Rows are points. The window is the flat piece filled in between its corners: a triangle in 3 columns, a solid with four corners in 4, and so on. A path goes straight from each point to the next, and from the last back to the first. After which points does the path pass through the window?
In the rows, 128 means zero.

Window:
[[176  80 116]
 [127 158 118]
 [118 131 110]]
Path:
(1): [168 107  84]
(2): [161  94 129]
(3): [154 113 144]
(4): [163 111  81]
(5): [133 149  80]
(6): [118 129 125]
(7): [109 159 133]
(8): [115 168  89]
Through the window after points: 1, 5

Window:
[[161 162 105 117]
 [112  55 117 179]
 [163 112 163 150]
 [110 136 112 138]]
Path:
(1): [136 164 123  98]
(2): [137 114 104 124]
(3): [132 136  98 166]
(4): [111 140 107 156]
(5): [120 118 127 102]
(6): [138 100 138 104]
(7): [166 140 147 177]
(8): [125 156  80 181]
(9): [101 107 117  96]
(10): [154 134 133 113]
(11): [159 142 122 145]
(12): [166 165 114 158]
(13): [149 130 118  89]
(14): [ 96  76 111 126]
(15): [116 104  86 186]
(16): [158 180 115 140]
Through the window after points: 4, 6, 10, 12

Window (8 x 8):
[[192  78 111 129 131 160 126 145]
 [ 98  98 127 118 106 129 143 161]
 [131 120  91 134 151 130 127 148]
 [111 142 175  99 134 102 129 145]
 [ 78 135 132  83 140 128  80 139]
 [156 130 101 122 101 137 110 167]
 [104 161 137 121 159 208 123  94]
 [113 115 249 206 118 122 127  83]]
Path:
(1): [122 129 147 135 146 137 112 190]
(2): [115 156 158 135 153 156 105 180]
(3): [ 86 121 131 103 100 113 136  78]
(4): [131 125  98  98 121 139 129 128]
(5): [123 128 115 114 146 158 114 174]
(6): [113 140 175 119 154 125 119 167]
(7): [114 133 152 101 118 111 129 128]
(8): [139 116 157 127 115 129 141 103]
(9): [128 113 166 173 140 155 116 163]
(10): [126 120 100 148 152 162 120 159]
(11): [140 108 100 110 114 126 113  79]
(12): [158 115 112  94  97 123 131  91]
Through the window after points: 6, 12

Window:
[[135  88  90 138 102 110 148 129 114]
 [ 78  74 109  97 180 117 174 129 132]
 [132 193  83 153 108 131  99 171 111]
 [131 174 127 183 137 149 162 145 132]
 [133 121 103  72 115 111 143 118 101]
 [138 154 165 122  70 109 116 174 140]
 [163 160  91 130  89 174 104 172 115]
 [107 137 142 157 176 139 120 114 148]
 [106 178 113 140  72 147 117 142 134]]
Path:
(1): [145 149 117 134 118 132 134 123 180]
(2): [143 152  89  92 110 115 148 146 168]
(3): [109 151 154 138 113 137 115 150  90]
(4): [138 147 115 128 106 152 117 162  93]
(5): [148 152  79 112 100 132 127 141 167]
(6): [151 168  77 147 113 125 135 159 173]
(7): [106 171 140 145 100 152 103 156  66]
(8): [100 157 122 147 114 143 122 141 115]
Through the window after points: 4, 6, 8

Window:
[[160  59  98 150  52 106 137 208 168  98 113 147]
 [ 78  87 111 160 109  82 105 123 137 117 148 131]
 [103  66 161 130  86 134 132 134  58  97 144 142]
 [160 110  59 193 119 124 117 129  96 100 137 155]
 [154 118 117 132  52 112 158  94 174  89 126  86]
 [128 143 139 150 118 167  73 124 140 147 112 137]
 [196 113 176 156 154 169 122  95 155 134  79  92]
 [116 102 120 136 123 149 159 141 105 118  93 108]
 [ 75 129 227 102 152 155 123 154 130 118 180 104]
 [107 125 101 106 139 108  90 120 124 102  97 169]
 [153  82  64  82 125  99 176  94  98 158 104 126]
 [104 170 142 187 129  67 142 106  48 135 162 118]]
Path:
(1): [ 97 110 155 113 134 124 155 103 142 125 139 194]
(2): [131 107 125 162 110 127 158 116 127 117 116 153]
(3): [143  91  93 115 102  98  70 146  96 111 113  77]
(4): [125 111 126 141 122 136 110 138 114 118 121 106]
(5): [109 119 155 140 113 140 176 131 130 120 139 169]
(6): [109 123 116 161 126 121 154 110 130 114 121 179]
(7): [152 104  97 130 111 107  85 147  86 110 129 100]
(8): [139  92 109 141  90 122 109 137 135 110 122 111]
(9): [123 105 119 133 112 131 157 116 146 114 121 161]
(10): [116  94 126 134 125 127 156 109 115 123 119 169]
(11): [122 100 108 114 105 108 105 133  98 114 121 107]
(12): [128  89  90 137 109 113  71 138  84  97 114  79]
(13): [134 125 114 173 116 133 140 119 140 128 136 168]
(14): [102  99 121 156 113 112 130 120 135 127 127 148]
(15): [118  94 117 144 115 101 108 123 121 112 136 108]
(16): [127 120 109 119 126 121  91 143 105 114 111  93]
Through the window after points: 4, 6, 10, 12, 14, 16

Window, 14 rows:
[[143 153  95 105 152 103 157 127 188  92 140 144 153 124]
 [114 125  74 148 122 139  96 115 140  58 103  98 106 119]
 [144 168 106 124 135 123 134 109 136 146 120 149 164  83]
 [110 126 139 161 144  81  80 166 139 100 118 153 162  93]
 [141 108 103  96 147 172  80 212 109  46  78 115  29 101]
 [222  73  91 143 137 112 123 131  86 139 153  99 115 132]
 [150 111 127 109 146 124 101 120 122  84 165 117 135 117]
 [107 116 123 162 163 132 155  99 110 121  64 118 125 104]
 [161 167 150  94 135 110 146 186 153 129 114  68 116 152]
 [123 136  92 107 165 152 126 147 167 165 112 122 109 107]
 [187  43 103 123  69 110 156  98 111 177 111 100 102 149]
 [156  91 152 200 118 108 130 108 121  96 139 155  66  84]
 [113 132 116 155 124 113 131 158 121 104 158 139 168 118]
 [129 132  71 100 140  85 128 119 121 132 152 148  73  78]]
Path:
(1): [136 133 100 111 148 125 105 125 110  93 137 145 108 161]
(2): [147  98 117 145 124 125 115 125 147  89 132  82 134  65]
(3): [153 111 100 125 119 127 142 136 139 115 133 109 139  74]
(4): [136 153 109 127 149 117 110 126 128 118 108 147 114 149]
(5): [159  95 121 121 112 115 122 113 112 141 130 154 109 178]
(6): [172  75 104 136 101 115 144 120 119 142 117  99 104 111]
(7): [148  96 122 161 123 103 135 130 147 101 131 129 104  64]
(8): [141 127 139 167 137 122 111 114  94 111 134 161  77 145]
(9): [141 121 121 144 135 133 110 125 107 118 126 134  94 139]
(10): [148  86 114 131 122 118 131 142 124 111 114 103 116  67]
(11): [151  79 118 144 111 101 151 161 156  91 135  84 104  54]
(12): [144 134 117 133 141 111 116 120 110 106 126 137 124 134]
Through the window after points: 1, 3, 5, 7

Window, 14 rows:
[[111 104 153 141 132 198 158 130 165 127 136 120 128 139]
 [163 148  88 116  98  95 150  98 117 104 146 122 127  82]
 [123 104 127 129 103  82 125 161 125 125 137 179 179 140]
 [151  98 129 154 126  89  92 203 137 134 183 160 137 119]
 [136 150 101 114 177  85 148 113  94 124 138 106 151 102]
 [119  82 166 158 128 175 180 135 100  77 139 122 114 132]
 [112  81 143 140 174 191 120  96 144  57  97 130 110 108]
 [147 108 196 137 123 182 131 134 125  99  89 107 110 137]
 [168 161  78 121 155  93 151 132 129  83 130 146 117 144]
 [165 153 110 180  93 137 103 206  99 130 155 186 185 118]
 [ 94 122 137 125 102 206 132 171 100  98 102 130  87 124]
 [132 133  92 145 112  76 118 128 121  98 164  84 171 147]
 [103  95 152 191 127 167 153 144 140 110  79 120  98 118]
 [151 131 107 170  99 104  89 150  88 159 172 185 140 155]]
Path:
(1): [118 145 143 139 130 125 136 141 132 108 140 150 146 130]
(2): [150  85  98 148 142 144 121 167  94 125 128 117 123 127]
(3): [137  91 119 133 130 156 146 165 112 118  95 130 119 153]
(4): [116 145 146 153 116 157 123 137 118 103 145 146 117  98]
(5): [107 140 149 151 133 127 122 121 134  86 136 134 145 118]
(6): [169  91  90 127 117 151 142 150 111 121 119 145 115 114]
(7): [157  53  94 144 141 149 153 145 125 139 107 126 141 129]
(8): [106 176 157 152 109 114 130 126 112  73 159 117 126 124]
Through the window after points: 5, 7

Window:
[[171 130 147 134 132 143  80 122 152  82 138 191 155 144]
 [177 100 123 149 158 142  95 190 145 116 102 167 171 159]
 [ 50 145  72  63 103 121 129 117  91 208 133 105  92 120]
 [ 89 155 169  90 101 136 119 128 146 153  94  85 114  99]
 [ 31 125 111 120 127  85 103 142 143 183 121 137  97 120]
 [119 146 112 148 105 114 126  92 138 183 110 105 101 102]
 [142 108 159 158 141 160  89 122  97 116  77 174 141 128]
 [133 125 127 118 186 130 129 125 154 109  98 157  99 137]
 [113 159 153 172 165 187 144  95 102 117 175  90 157 147]
 [ 92 116 152  88 108  91 159 137 110 177 147 117  96  82]
 [101 172 156  96 132  95 100 145  86 181 147  82  77 113]
 [135 111 126 145 109 127 101 167 112  77 109 129 105 139]
 [101 177 135 142 155 113 148  65  89 121 126  83 182 131]
 [110 211 140 155 136 150 162 130  92 127 139 130 145 126]]
Path:
(1): [132 146 163 135 126 122 133 118 118 146 125 141 122 183]
(2): [100 139 102 128 146 138  99 121 127 144 113 117 129  45]
(3): [114 161 119 150 152 162 106 135 116 111 132 114 153  69]
(4): [110 150 147 142 135 139 135 121 109 136 130 127 128 150]
(5): [103 149 135 130 122 143 137 111 112 160 135 117 118 147]
(6): [101 160 116 127 139 131 124 123 104 144 134 110 128 103]
(7): [109 151 120 129 147 122  99 139 123 131 146 118 150  77]
(8): [128 139 147 134 101 129 126 136 104 146 117 130 120 163]
Through the window after points: 3, 5

Window:
[[137 165 137 129 132 175 114 130 143 115 120 116  80 141]
 [ 49 138 209 163 183 127 165 144 151 121 145 114  99 110]
 [ 89 107 144 109 146  83 120 134  72 109 112 134 127 155]
 [161 106  89 158 104 135 122 119 119 120  99 200  80 112]
 [122 122  73 184 143 110 153 108 144 114  70 148 150 145]
 [ 87 136 158 163 177 120 149 100  69  96 162 132 179 153]
 [122 122 219 165 172 137 178 155 130 132 129 103 109 153]
 [146  84 124 122 100 174 133 105 170 147 106 131  90 105]
 [104 181 148 131 169  83 169 137  96 134 157 143 200 148]
 [115 120 191 169 171  88 137 116 155 126 161  90  92 130]
 [159 101 121 126  81 155  90 156 146  72 105 151 111 105]
 [108 108 130 119 185 118  75 171  76 127 152 156 169 154]
 [122 111  34 160 148  98 183 137  84 104 127 141 150 133]
 [125 111 139 158  62 165  99 149 152 144 129 132  83 143]]
Path:
(1): [115 108 134 159 142 117 163 126 137 105 142 151 124 150]
(2): [114 135 132 152 150  92 111 133  89 148 107 122 148  98]
(3): [112 140 144 147 152 119 122 140 100 135 117 119 142 115]
(4): [115 106 154 155 166  98 144 122 157 109 167 137 113 168]
(5): [124 110 126 135 132 142 154 128 131 107 137 164 121 152]
(6): [116 139 152 163 122 106 106 134 112 117 105  84 113 100]
(7): [114 135 134 157 159 121 130 134  91 138 125 126 139 106]
(8): [120 115 183 111 115 129 157 141 169  94 163 136  97 203]
(9): [116 110 131 140 133 120 146 130 124 110 129 153 127 147]
(10): [121 110 136 164 133 111 108 144 109 152 111 102 132  96]
(11): [119 142 162 173 144 146 113 147  92 128 117  95 143  89]
(12): [100 119 149 138 150 116 150 125 142 113 144 135 111 161]
Through the window after points: 3

Window, 14 rows:
[[130 157 146 106 115 131 122  85 124 126 112 185 151 157]
 [196 143 103 126 122 148 136 170 192 167  99  83 120 179]
 [110 156 153 101 180 221 138 175 152 147 149 164 124  80]
 [111 163 125 149 104 152 165 125 176 118 133 174 116 107]
 [118 160 151 104 106  93 153 126 126 179 120 143 175 126]
 [145 102  62 107 108 166 120 116 104 193 133 136 133 113]
 [184 154 108 102 138 171 153 167  88  80 107 102 152 133]
 [ 97  85 111 122 106 174 147 130  87 103 141 130  84 192]
 [139 127 108 161  99 180 153  84 109 130 128 108 107 190]
 [139 180 160 143 153 143 153 162 118 105 137 191 160 179]
 [173 132 162 170 114 139 117 127 119 106  97 163 179 152]
 [174  60  94 161 155 169 157 101 145 115 103 124 143 167]
 [120 166 119  99 157  96 114 153 129 118 160 103 142 136]
 [209  98 124 117 156  89 133 107 120 134 142 118 130 121]]
Path:
(1): [114 133 141 122 137 136 147 134 103 142  84 146 128 144]
(2): [162 137 106 114  89 135 141 118 156 131 199 120 162 156]
(3): [155 142 120 119 100 158 159 139 146 102 148 149 166 144]
(4): [152 148 132 132 149 141 129 133 100 125  89 128 126 130]
(5): [138 153 125 160 148 120 130 136 104 135  67 138 103 154]
(6): [158 125 119 112 108 161 132 123 146 141 145 144 161 139]
(7): [156 145 139 104  86 170 128 133 168 153 163 132 176 160]
(8): [137 126  88 132 153 130 137 117 100 143  86 150 100 125]
(9): [140 130 119 149 149 132 126 133 124 122  93 140 110 150]
(10): [161 116 129 104 109 142 158 106 116 138 165 127 156 151]
(11): [165 110 145 130  95 157 146 140 137 129 156 149 178 162]
(12): [140 169 135 164 150 119 116 108 106 121  56 140 127 135]
Through the window after points: 1, 3, 5, 7, 9, 11

Window:
[[166 192 151 118 133 134 171 156 142 117  96  90 164  73]
 [136 111 165 108 103 174 158 101 174 143 127 127 176 121]
 [128 131 124 100 159 192 128  99 151 161  95 187 152 103]
 [156 112 167 153 157 138 159 169 132 138  93  80 140 116]
 [110 103 128 101 143 169 156  99 182 132  65 116 148 103]
 [ 87 151 117 108 146 106 105 163 127  83 165 100  87 128]
 [ 84 145  39 110 117 114 137 133 170 144 157 181 104  86]
 [113 156  51 104 118 134 129 143  98 119 160 114 130  65]
 [121 155 118 165 106 135 106 141 137  88 134  94  91 110]
 [117 151  86 114 117  77 101 131 121 125 126 110 103 131]
 [ 82 137 129 164 167 134 134 121 114  92 117 133 159 164]
 [ 51 145 146 145 120 117 139 137  77 103 124 130  92 156]
 [150 121 183 137 116 135 132 157 128  83  97 118 180  67]
 [125 108  63  69 118 199 162 113 176 142  93 206 148 143]]
Path:
(1): [120 125 116 134 154  81 131 109  92  83 143 131  69 129]
(2): [103 164 123 133 110 177 125 167 167 130 111  99 174 108]
(3): [ 93 176 155 119  99 147 104 185 133 128 138  92 158 119]
(4): [132 130 113 138 145 126 146 121 124 111 114 130 122 114]
(5): [140 116 133 133 136 128 131  98 122  95 122 126 137 102]
(6): [ 96 149 130 106 133 168 144 171 152 141  96 112 150 125]
(7): [ 90 163 134 121 114 166  99 151 123 150 124 100 139 117]
(8): [116 127 120 131 137 117 152 129 124  92 131 149 121 127]
(9): [171 145 135 132 132 140 172 128 157 117 103 135 138  93]
(10): [ 75 128 114  96 153 156  96 172 124 142 111  60 176 109]
(11): [ 97 140 113 153 117 127  91 182 122 130 116 108 136 115]
(12): [149 156 104 105 122 118 159  62 152  83 140 123  75 117]
(13): [142 111 106 123 139 148 168 107 146 100 108 142 138 113]
(14): [ 83 139 132 105 134 155 119 131 159 150  96 119 133 107]
(15): [ 88 151 133 105 100 132 108 173 130 135 110 121 133 128]
(16): [140 123 100 130 139 138 156  67 148  99 141 147 133  98]
Through the window after points: 1, 11, 13
